Each row is a point. Examples show where two turns around zero, p and q, send a point. Where does a point land after both, in the order given? Backwards means that the second turn is done in reverse. Each puzzle has new turns, and all numbers are rounded.
(in the rows, 128 means zero)

Turn p:
[139 131] -> [136 136]
[131  88] -> [150  94]
[114 165] -> [ 98 154]
Turn q:
[141  96] -> [154 106]
[108 139] -> [105 129]
[136 104] -> [146 110]
[127 173] -> [106 168]
Where do these land?
p, then q: [141 129] -> [135 139]
q, then p: [97 95] -> [138  84]
q, then p backwards: [128 111] -> [128 111]
p, then q: [137 123] -> [137 133]
p, then q: [136 181] -> [ 89 165]

Turn p:
[143 199 130] -> [150 185 167]
[114 102 112] -> [126 112  98]
[106 108 137] -> [104 119 111]
[137 124 138] -> [125 120 139]
[140 107 124] -> [134 104 125]
Turn q:
[130  94 129] -> [104 106 118]
[ 79 130 121] -> [ 98 166 136]
[133 137 115] -> [139 135 117]
[170 151 147] -> [172 104 141]
Where do these land?
p, then q: [118 154 145] -> [138 147 153]
p, then q: [117 123 148] -> [111 142 137]
p, then q: [167 100 102] -> [124  79 104]
q, then p: [117 157 154] -> [112 131 165]
q, then p: [121 105  91] -> [147 146  93]

Turn p:
[118 120 147 135 136  49] -> [110 127 133 187 107  77]
[125 122 108 113 139 148] -> [125 108 123 114 146 143]
[125 102 150 130 142 150] -> [122 115 160 119 116 147]
[136 217 142 140 134 106] -> [113 209 109 150 161 115]
[110 106 115 144 126 150] -> [142 107 126 129 117 159]
[110 113 145 118 110 147] -> [116 122 128 109  99 143]
[124 129 109 113 130 143] -> [125 115 115 114 142 138]
[177 115 108 131 108 130] -> [171 121 131 103 137 101]
Turn q:
[123 111 160 103 138 166] -> [130 136 125  81 101 150]
[117 131  97 126 119  97] -> [105 110 120 156 144 116]
[132 157  66 182 105 125] -> [131 155 122 210 154 133]
[140  98 118 140 116 125] -> [137 108 134 149 109 138]
[109 107 168 109 170 130] -> [122 110 152  70 133 143]
[121 140 148 139 119 119] -> [126 140 147 126 127 109]
[148 126 154 118 139 117] -> [148 115 133 104 127 112]
[106 129 164  96 123 124] -> [104 128 132  88 113 109]
[156 153  78 139 123 149] -> [149 149  88 168 145 142]
Where do these land?
q, then p: [114 135 148 112 108 108] -> [109 123 111 146 109 109]
q, then p: [114 112 167 115 128 147] -> [102 133 112  95 110 117]
p, then q: [149 140 153 150 131 113] -> [142 145 142 125 140  95]
q, then p: [102 130 155 151 110 122] -> [105 159 130 137 101 123]
p, then q: [119 116 160 122 130 106] -> [107 134 154 136 115 108]
q, then p backwards: [110 128 134 129 175 112] -> [147 126 117 106 161 157]
q, then p backwards: [153 123  39 136 142 155] -> [ 72 155  67 170 143 130]
q, then p: [138 109 123 122 117 126] -> [145 118 124 122 114 126]
p, then q backwards: [153 159  74 114 110 162] -> [157 161 123  95 182 144]
